Every row gives one point. A path goes straight from each point to the next, and from the last back to the first. The post is the endless flat space through its rows: a point in 2 columns, a line in 3, a plane in 4, and so on, so that a path can go around it. How many times does the path go around the post? Going back the other way cancels.
In the rows, zero is written as 128.

Post, one row:
[[124 149]]
Path (27 x 2):
[[106 207]
 [145 169]
 [109 180]
 [ 99 163]
 [ 85 106]
 [133 113]
 [164 130]
 [160 185]
 [107 216]
 [ 52 188]
 [127 205]
 [155 162]
 [148 129]
 [ 99  83]
 [ 91 144]
 [105 170]
 [139 191]
 [184 158]
 [151 115]
 [102 126]
 [ 44 147]
 [ 86 197]
 [132 173]
 [160 148]
 [135 126]
 [109 120]
 [ 60 164]]
Times around: 2

Post (7 x 8):
[[154 156 134 124 111 158  98  95]
 [101 128 133 168 147 173 110 137]
 [104  85 146 110 139 177 127 102]
 [156 118  71  95 175 163 112  83]
 [119 127 138 142 123 208  59 125]
 [224 174  33   7 142  82  64 142]
 [ 78 181 115 146  91 173  85 111]]
Path (16 x 8):
[[ 40 175  67 107 128 167 106 191]
 [133 176 133  93 156 144  79  98]
 [149 136  99 107 149 125  59 112]
 [129 184  53 169 114 100  73 186]
 [188 147  73 113 159 126 142 163]
 [126 155 108 140 166 157 116 150]
 [130 135 149  71 121 127 124 102]
 [ 84 129 153 145 130 112  93 167]
 [143 109  63 117 132 104 113 181]
 [128 148  95 145  72 185  68 153]
 [147 110 134  81 126 201 106 156]
 [191 120  70  66 228 194  65  96]
 [139 171 142 124 119 141  52 129]
 [118 126  27  48 128 148  73  85]
 [165 134 106 119  82 156  69 121]
 [143 102 103  68 103 224  82  78]]
Times around: 3

Post, 17 rows:
[[ 86 144 121 123 193 128 153 172 134 114  50 174  90 124 146 155 182 182]
 [182 119  88 131  49 136  98  58 143  88 145 161  44 102 122 124 152 136]
 [116 147  75 135  75 122 107  70 184 195 129 157 113  71 124 134 125 160]
 [111 127 117 158  57  99 137 115 130 133 123 116  63 100 132 104 131 149]
 [167 141 129 135  83 149 190  78 145 155 135 117  69 106 142 157 147 138]
 [135 135 163 113  40 121 118  95  70  84 159 125  84 114 104 190 151 138]
 [144 174  77 149 125 103 137 152 204 134 101 156  99 113  94 160 105 205]
 [ 99 142  55  89 184 130 198 122 130 114 180 110 199 199  66 155 130 118]
 [142 136 179  71 152 164 148 121  21 117 122  92 139 169  99  82 142 157]
 [146 143 131 165  90  92 105  83  98 139 162 100 118 134 180 156 146 164]
 [107 196  62 121 118 172 157 127 215 119 113 127 103 119 179 153  95 143]
 [142 110 130  83 146 117 141 184 191 128  52 175 125 144 112 125 149 148]
 [143 134  90  91  73 103 107  94  95 156 130 156  29 142 140 163 121 123]
 [ 91 171  98 118 200 100 210  61 144  79 125 139 186 186 131 189  71 110]
 [121 172 178  88 134 131 168  77  69 108 186 149 138 203 123 102 137 136]
 [ 75 136 127 126 210 131 171 116 136 106 195 127 183 171 123 155  51 139]
 [151 102 125  75  67 137 173 108  27 120 163 162 140 155 141 105 139 173]]
Path, 13 rows:
[[169 132 129  82 147 172 103  85 177 166 142  52 126 156 136 131 137  96]
 [138 101 116 136  46 118 162 131 147 100 175 135   7 146 166 193  72 114]
 [ 77 178  52 131  91 173 148 113 114 159 178 145  79 123 107 196 101 145]
 [ 94 176 113 175 151  81 173  43 132 148 191 146 157 180  79 164  50 109]
 [111 113  88 112  89 118 107 134  95 158 140 113 102 170  91 163 158 141]
 [116 123 160 113 110 147 107  65 153 109 179  87 152 173  54 158 153 124]
 [ 96 153  67  91  82 179 145  71 109 133 163 137  87 198 181 162  50  99]
 [ 65 141 137 144 158 129 171 135 151  91  84 117 103 148 143 177  78  24]
 [157 118 116 157 156  77 189 132 143 103 138 125 151 151 103 164 122 152]
 [143 151 150  77 145 149 145 114 113 138 111 128 101 134 127 140 148 141]
 [ 75 179 151 126 122 137 215  82 118 124 167 129 179 105 145 122  88 121]
 [ 65 197 148 167 126 110 153  93  95 113 150  64 145 101 109 174 100 122]
 [115 192  28 115 139  88 135 139 170 149 116 125  96  87 106 123  89 191]]
Times around: 1

Post (17 x 18):
[[136 113 111 158 128 109 149 122 147 116 174  80 148 135  70  95 149 105]
 [131 125 137 134 140 155 249 181 107 109 112 161  86 110  91  97  82 112]
 [125 130 132 120 122 193 158 121  86  81 128  94 133 123 113 122 129 171]
 [138 146 120 131 145 147 191 123  96 194 163 186  96 222 176 106 135 149]
 [ 94  73  98 147 125  59 109  62  98 110 137 145 144  85 137 112 137 133]
 [111 109 116 122 137  89 118 114 154  77 149 114 143 139 102 145 171  99]
 [134 145  99 130 203 102 189 187 133 138 128 116 164 118 162 130 191  95]
 [151 117 123  56 107 112 126  96 120 140 158 175 139 153 153 107 122 131]
 [ 96  84 108 136 156  90 118  99 132 121 123 114  98  98 122 136 110 176]
 [180 132  72 126  70 131 117 151  78 118 125 151 146 194 142 125 138 147]
 [ 77 139  91 119 126 127 146 169 108 131 124 121 132 117 128 142 210 151]
 [179 133 156 120 114 163 110 141  62  66 125 111  90 145  93  82  96 135]
 [133 106 177 139  91 115  96  99 126 106 157 171 152  90 110 113  98  72]
 [ 92 119 100 107 123  99 100  99 144  83 105 144 138 122 123  68 107 150]
 [109 148  86 161 144 139 159 109 108 123 157  88  84 102  97 130  79 102]
 [ 83  88  75 120 117 127 111 124 134 126  86 121 117 155 108 126 180 113]
 [118 122  97 167 171 139 146  83 124 111 151 134  89  87  82 165 149 164]]
Path (21 x 18):
[[141 105  92 152 164  91 162 110 139 158 156  88 169  46 126 164  69 131]
 [121 111 111 190 175 126 119 150 127 137 162  79 131 139  65 100 166  85]
 [194 117  94  91 156 183 174 179 114  98 134 118  64 149  72 143 139 226]
 [ 92  78 111 114 112 149 144 118  63  96 127 101  90  97  89  89 120 131]
 [130 130  98 130 205 136 173 128  83 137 132 133 120 127 132 111 118 133]
 [165 124 104  45 170 112 146  95 171  60 136 109 178  78  89 176 166 171]
 [100  91 118 143 126  96 126 143  99 146 106  97  90 177  86 107 122  93]
 [138 107 121 199 154 107 144 125  74  91 183 133 146  79 107  86  89 148]
 [ 87 105  71 158 131  86 144  56 136 102 206 130 139 192 155  70  75  40]
 [105 153  98 143 147 178 188 124  52 107 154 111  87 103 114 138  98 197]
 [161 127 189 130 176 102 174 186 134 107 138 152  66 151  54  88 122 135]
 [145 134 106 170 136 100 193 125 113  84 114 126 156  63 108 146 107 123]
 [160 140  77 109 107 117 133 142 108  90 138 119 134  42 108 153 106 121]
 [118 101  28  96  96  92 195  68 124  93 181 154 146 125 158 133  95 103]
 [ 96  78 145 123  99 165 126 116  11 121 144 139 112 134 159 133 154 157]
 [177 173 189  63 100 115 121 160  44 116 201 160 141 129 120  94 105 158]
 [123 115  54 116 166  94  90 101  98 171  77 156 111 154 136 163 190 136]
 [126 128 128 139 113 134 171 109 183 147 139 122 149 141 112 121 121 138]
 [151 139  70 149  83  79 152 114 137 138 206 133 138 128 146 167  93 112]
 [107 108 103  83 139 148 176 118 149 121  84 118 127  89 163 136  95 131]
 [140 163 165  89  80 124 148  82 154  67 170 146 128 194  41  50 142  57]]
Times around: 1

Post, 17 rows:
[[ 86   7 105 104 107 183  97  96 161 148 138 157 107 182 147  99 104  53]
 [124 152 172 100 128 131 117 115 161 137 147 132 138 120 161 147 181 159]
 [161 112 170 108 132 120 126 136 198 147  94 128 111 132 188 163 101 147]
 [115 100 142 145 116  92 109 142  93 141 170 130 106 154  72 153  84 124]
 [139 146 119 197 123  83 116 103  93 115 137 114 101 166 115 108 122 113]
 [125 123 133 168  71 118 142 132  81 137 130 123 147 151 116 122 102 142]
 [171 161 148  67 143 124 139 122 165 158 116 122 120 122 146 150 115 180]
 [167 138 128  92 119 110  86 151 144 121 118 137 146 104 144 160 128 139]
 [135 125 117 152  84  84 145 127 110 121 144 126  96 123 109 118 123 160]
 [ 80  22 106 119 119 144 102 152 152 157 135 155 129 172 141  54  91 109]
 [165 143 160 162  93  97 102 133  93 125 107 108  90 168  82 135 152 112]
 [129 167 151  94 135 121 103 147 148 157  86  94  92 120 203 179 118 169]
 [152 137 143 153 105 120 153 146  80 119 164 126  99 137  90 101 126 110]
 [136 110 149 136 141  86 107 105 108 140 131  96 119 102 127 125 132 128]
 [101  88 112  97  95 144 119 141 196 141 157 102 141 157 119  91 101 104]
 [ 75  18 102 136 145 196 117 143 177 130 120 159 148 132 103 110 119  92]
 [ 68  68 141 120  99 170 101 114 152 155 117 171 107 144 124  98  97  68]]
Path:
[[ 69  68 187 141  80 132  68  76 129 139 119 162  75  83 195 125 206  71]
 [108 117 100 145  50 122 151 140 136 146 146 126 126 182 191 105 131 134]
 [ 85 182 130 102 156  64  66 115 169 137  98  50  33 174 154 115 161  79]
 [ 87 110 115 153 124 127 186 149  79 136 136 131 130 122 123 120  96 202]
 [103 107 110 122  74 108 111 104 133 121 170 148  33 152 155 131  85  96]
 [150  48 144 131 138 117 101 138 126 122 100 172 122 143  75 113  85 128]
 [143 117 173 129 103 113 124 114 135 108 121 137 114 173  89 149 156  87]
 [142  46 102  71 126 142 165 122 177 161 148 133 135 181  90 129 110 120]
 [151 122 125 112 101 183 142 154 119 164 111 118 155 137 164  83 154 125]
 [162 117 167 119 176 146 115  70 154 162 135 106 113 104 140 131 116 151]
 [130  95 139 151  92 149 111 120 173 119  91 144 105 106 171 102 127  98]
 [116  72 137 145 124 154 136  95 199 163 113 157 151 123 187 109 105 127]
 [ 95  14 131 152 106 148 152 140 148 186 134 170 138 198 181 131  84 122]
 [156  94 173 123  86 100 123 113 177 127 124 157  60 172 129 120 120  44]
 [106 143 134  87   9 152  66 118 164 165 142 129  89 229 107 152 134  35]
 [121 113 146 151 124 142 134  79 103 160 143 140 130 145 143  70 180 167]
 [173 116 150  91  98 132  70 165 117 154 114 112  80 112  91 185 101 140]
 [ 93 129 122 183 129 139 117 108 119 153 159 135 112 148 148 129 174 154]
 [ 89  76 128 114 137 154 149  83 186 127 193 151 161 125 187 142 244 152]
 [ 40  65 142 140 111  91  92  26 142 125 136 151 103 153 100 110 173  65]
 [138  83 125 186  85 157 187 104 130 105 125 138 111 210 109  65  70 121]
 [138 101 100 174 132 115 135 124 143 144 118  97 131 192 138  61  40 124]
 [151  67  76 116 123 150  65  71 140 132 129 113 154  84 133 114 166 100]
 [137 133 164 155  76 127  93  62 139 125 141 147 152 121 153 175 189  91]
 [150  64  72 137 103 110 108 124 129 147 168  89 114 178 124 138  31 167]
 [149  48 100  85 158 138  79 172 170 145 138 174 191  76 122 124  89 151]
 [146  84 153 180  94 165 170 154  98 176  75 199 119 171 144  55  79  96]
 [ 96  67  65  58 181 136 129  99 143 128 227 110 136 133  95  54 164  87]
 [ 89 141 154 158 151  87 118 137 139 130 103  95 128 139 111 132  67 114]
 [ 94  81 181 159 154 103 102 123 125 113 159 159 147  76  81 136 175 175]
 [105 139 167 137 164 120  78 120 128 153 140  85  74 128 174  75 147 105]
 [ 94  86 109  47  62 142  82 127 126 176 168 180  94 152 156 161  62 110]]
Times around: 2

Post:
[[122 139  64 171  67  97 186 102 125 144 152 145 144 105 148 130 120 136]
 [107 143 176 111  82  98  67 137 133 156 114 125 142 141 142  87 140  53]
 [138 142 113 141 133 104 137 183 103  92 182  97 178 188 115 182 163 132]
 [122  99 144 117 133 123 156 127  69 117 123 111 156 160  96 133 167 126]
 [104 130  99 120 154 140 218 138  92 132 163 138 107 159  97 132  95 192]
 [153 169 123 133 126 133 152  94 124  73 152  95 112 150 129 162 140 155]
 [128 132 145 106  78  89 101 134 123 131 117 130 131  92 189 117 183 114]
 [130  88  58  81  66  90 100 183 149 160 128  90 133 129 196  69 110 114]
 [152 103 171 114 120 110 160 152  67  85 153 124 138 106 140 120  74 157]
 [ 85 141 125  79  86 164 117 125 143 124 128 154 159 112  81 133 146  61]
 [124 165 121 142 116 179 127 122 109 124  88 140 179  77 126 123 131  82]
 [104 110 117 136 159 130 151 131 183  73 103 100 117 107 135  59 128 145]
 [103 145 125 121 140  69 128 164  75 113 121  97 181 164 162 148 122 161]
 [129 163 159  96 155 158 144  77 137 120 147 111 141 102 124  90 117 106]
 [191 211 145 135  95 149 160  91 146 122 107 106 202 122 142 119 130 107]
 [157 108  79 142 124  77 173 151 111 119 140  89 115 113 116 129 118 160]
 [117 119 103 132  85  60 116 146 111 150 143  83 120 110 157  58 107 199]]
Path, 24 rows:
[[187 159 147 130 130 155 167 151 115 127 173 161 125 106  92 148 147 121]
 [139 196  73 124 115 140 163 139 127  90 145 122 198  80  77 128 107 136]
 [124 122  46 173 164  57 152 183 141  96 107  81 196 156  82  91 114 119]
 [200 149 103 124  91  69 162 134  85 144 190 102 164 156  65 146 111 161]
 [113 126 103 102  60 111 151  96 150  84 111 157 131 121 189 122 153  36]
 [ 94 137  82 112 100 121 151 127 161 144  96 107 118 137 172  77  83 139]
 [163 105 131 124 113  91 136 145 166 156 147  90 119 137 134  77 112  97]
 [117 118 169 132 177 126 105 161 120  68 108 131 146 147 184 124 141  87]
 [ 53 151  76  58  78 108  18 147 130 162 114 108 103 175 173  89 105  33]
 [180 118 121 113  84 101 142 138 104  97 158  65  81  78 139 120  91 184]
 [155 119 150 139 146 115 191 103  99 148 142  72 128 133  96 102 150 111]
 [119  74 152  66  68  86 145 139 169 159 155 112 103 175 109 115 128 145]
 [137 141 136  99 126 158 131 113 161 132 122 162 135  97 147  88 123  88]
 [135 185  78 152  70 101 166 168   7 110 192 154 165  94 167 172 154 215]
 [138 189 165 115 101 127 141  99  91  89 153 118 201  70 125 168 123 108]
 [110 107 107 156  75 169 147 135 134  76  84 138 123 103 174  56 113  60]
 [105 199 157 148 110 161  82 120 119 109  73  83 176 115 120 122 172 151]
 [131 173 123 153 123 150 156 116  73 126 127 136 140 113 113 158  91 164]
 [185 133 149 134  66 127  91 153  85 110 150 118 135 142 160  80 143 172]
 [134 166 110 128 181 109 166 122  96 122 137  85 137  92 119  91 155 154]
 [117 125  84  72  97  92  96 131  35  65 162 118  99 124 123 189 119 148]
 [167 211 104 150 131 159 135 149 107  86 121 117 173  83 137 161 116 192]
 [ 62 167 156 129  64 127  52 123 177 105  93 127 123 114  98 134 121  60]
 [115 116 120 106  73  87 145 103 148  90 164 121 122 116 140 183 110 152]]
Times around: 3

Post, 17 rows:
[[ 74 155  98 148 174 129 128 148 128 139 156 186 170 145 141 141 106 105]
 [119 129 128 141 108  88 100 161 118 170  77 131 123 134 130 100 160  76]
 [116 128 123 167 108 149 163 124  54 132 157 165 135 152 139 129  67 122]
 [133  98 175 134 115 118 112 130 120 178  69 104 166 183 170  54 149 124]
 [138 117 190 125 128  89 115 136 191 113 156 113 159 113  98  73 155 107]
 [181  92 142 160  65 156 114 101 120 156 111 146 135 177 146 146  78 126]
 [121 125 142 110  97 106  87 135 148 161  84 112 145  97 177  85 152 149]
 [186 152 213 167  76 150  81 134  98 218  48 117 188 143 132  78 112 129]
 [157 129 169 115 136  37 109 166 156 125 117 139 166 146 166 108 151 102]
 [124 156 131 127 145 152 166 137 138  98 145 172 121 146  75 156  92 152]
 [ 72 133 127 132 145 106 128 154 132 121 170  97 140 134 114 157 128 143]
 [118 141 111 160 155  91 166 121 133 127 174 176 132 140 136 158 166 142]
 [136 152 117 169 122 157 135  51  94  76 108 136 134 163 112 164  87 114]
 [170 130 124 155 185 139 120 158  81 128 148 146 116 137 114 150 117 118]
 [114 135 185 126  95 134 111 196 176 151  84 114 157 117 185  64 182  89]
 [130 148 152 107 105 112  88 125 106 124 150 158 135 142 127 124 172 133]
 [ 95  98 130 159 147 129 148 127  88  90 129 183 131 134  92 186 124 140]]
Path, 30 rows:
[[ 53 182 164 134 124 119 124 150 202 185 160 184 210 131  66  87  58 158]
 [120 130 116 178 104 204 167 128 136  94  87 140 120 174 118 151 127 116]
 [ 43 112 155 141 100 142 166 133 134  97 130  95 141 115  64  91 123 118]
 [ 82 155  85 152 160 118 117 192  64 111 108 161 121 131  87 139 137  94]
 [120 170 158 139 111 159 165 169  80 173 125 178  95 117 148  82 165 247]
 [ 76 138 161 178 166 168 167 133 219 137 172 120 171 199 161 112  83  78]
 [161 142 136 131  63 158 104 115  44 185 135 103 101 134 124  84  67 124]
 [163 236 124 145  87 123  79 100  36 249 105 160 184 138 171 109 141 131]
 [126 170  98 123 136 105 166 160 136  73 138 108 135 160 139 138 129 121]
 [121 164 195 186 140 190 164 220 160 165 113  72 169 162 166  64 140  98]
 [ 37 139  63  93  93 129 152 149 111 108  81 168 100 136 139 140 111 153]
 [ 84 144 101  96 106 176 111 206  71 126 181 174 128 133 173 109 149  79]
 [122 119 172 153 166  19 184 158 124 152 165 195 191 171 171 103 187  94]
 [115  65 138 139 124 116 218 140 192 159 187 158 111 152 176 157 148 200]
 [144 145 168 199 203 100 102 112 135 146 145 118 144 121  74 128 125 135]
 [238  47 229 155  76  75 111 101  54  43 102 122  18 153  39 141 160  68]
 [120  77 159 171 150 113 153 188 191 190  92  62 131  90 109 163 102 127]
 [176 183 205 149  92  93 195 108 149 134  96 156 172 193 114 111 175  99]
 [ 86 136 171 141 123 125 158 168  82  58  56 136 163 117 147  86 139  82]
 [ 60 189 111 124 104 129 135 191 161 103 151  96 122 112 196 100 185 114]
 [162 171 193 149 136 140  81 117 146 118  92 135 137  78  73 122 132 155]
 [179 120 204 110  85 107 102 147 114 115  94 215  77 133 103 162 207 124]
 [124 134 100 145 166  87  62 113  75 164  91 229 180 124 202 178  70 147]
 [210 164 156 117  56 157  77  98  96 116  95 136 101 158 135 120  81 205]
 [ 93 126 127 200 150 232 146 232  82 162  27 113 150 168 147  78 126  80]
 [108 109  75 110 102 107 158 139 130  76 120 166 111 153 185 153 170 152]
 [192 153 185 191 100 116  16 108 107 244  96  68 200 145  79  93 104 176]
 [138 146 177 146  99 153 114 121 136 196  97 236 168 118 101 100 131 177]
 [166 115 203 126 158 127 114 206 198 155 166 176 182 180 148 119 127  99]
 [110  71 158 131 136 129 148 124 202  52 151 216  97 115 129 169 162 111]]
Times around: 1

Post:
[[138 165 129 179 119 151 104 149 144 127 111 124 112 190 146 145 131 104]
 [128 138  99 128 157 149 104  83  99 122  94  91 144 113 135 133 104 111]
 [155 158 149 121 172 154 108 165 117 140 134 108 135 108 159 130 132 103]
 [ 70 137 126 150 125 110 156 105 127 136 104  92 103 110 120 139 124 117]
 [139 128 159 148 132 187 114 134 147   7 108 132 148  93 143 116  86 158]
 [135 101 133 140  91 114 147 134 101 128 149  98 103 142  87 130 116 120]
 [143 174 115 136 131  97  99 128 154 183 121 131 144 187  96  83 173 178]
 [155 151  69 166 170  90 138 111 142 147 126 128 128 152 142 114 121 125]
 [ 68 159 131 147 121 164  94 110 149 103 154 168 124 110 138 131 103  88]
 [145 167 149 155 101 148 121 190 105 120 118 146  73 155 106 141 123 133]
 [103 152 157 165 166 145 132 106 118 155 136 151 153 171 110 101 103 117]
 [148 141 184  76 153 183 137 138 142  54 173 134  90 118  93 163 137  90]
 [129  75 110  92 135 102 126 123 107  97 108 134 123 117  94 134 119  68]
 [147 118 107 117 174 102 134 119 117 195 151  99 157 168 104 150 183 161]
 [158 137 155  53 148  74  95  94 145  60 148 129 196 176  98 122 103 182]
 [ 88 134 107 125 122 187 141 124 127 142  94  82 142 142 161 128  91 146]
 [161 142 134  68 119 157  67 117 159 120  71 112 119 127 144 167  85 135]]
Path (25 x 18):
[[ 79 168 118 133 201 125 203 159 159 193 154 140 123 181 122 128 161  93]
 [100 116 152 187 133 132 166 137  96 173 108 137  57 142 120 194 100  30]
 [ 76  96 129 111  78 103 151 120  95 163 159 123 109 164 157 153  87 105]
 [110 108 108 103 223 129 154 139 122 186 144 180 120 141 129 162 132 110]
 [152 158 113 149 235 164 136 148 183 119 163 130 162 153 168 133  95 119]
 [ 82 134 132 191  90 126 120 118  97  94 104  93 172  87 128  96  90 172]
 [164 133 174 102 114 151 149 151 154 173 171 135 104 152 136 120 106 104]
 [ 88 111 172 128 111 188  86  95 119 155 183 128 141 106 156 148 106 109]
 [119 152  88 141 190 155 127 118 154 200 177  95 130 141 153 136 154 194]
 [127 168 137 132 151 128 124 102 141 123 133  86 121 167  99 161 131 104]
 [191 180  71 168 157 100  93 108 182 145 117 153 182 183 140  99 117 130]
 [144 112 152 103 180 240 166 119 151  40 149 132 153 115 161 149  89 136]
 [109 122 133 211 123 115 110 133 130 131 122 163 121 149 142 139 134 145]
 [135 129 120 111 165  70 134 148 128 124 171  34 144  66 133  98 170 185]
 [153 105  91 142 193 153 151  93 138 120 122 119 170 115 134 146  64 155]
 [164 133 129 136 190 179 115  97 170 159 111 115 113 168 138 158  95  43]
 [ 83  94 154 181  96 144 143 161 148 147  74 127  51  71 161 152  73 105]
 [139 122 169 126  84 185 103 110 135  70 119 121 106 112 131 125 127 130]
 [169 120 119 132 166 132 148 156 153 138  97 141 167 120 143  95 147 179]
 [161 159 157  97 170 125  96 127 180 129 168 129 193 216  69 133 173 125]
 [147 164 152 164 122 100 133 143 150 126 124  87 158 179  84  46 166 192]
 [195 110 116 132 191 146 125 112 152 111 136 115 170 137 135 170 155 124]
 [ 46 159 173 109  82 155 116 109 126 154 125 129 103 150 127 145 130  62]
 [108 102 140 147  65 103  87 151  62  94 120 145 150  72 105  62 102 120]
 [117  95 189 138 107 159  48 121 115 132  64 157 162 136  82 152 130  57]]
Times around: 2
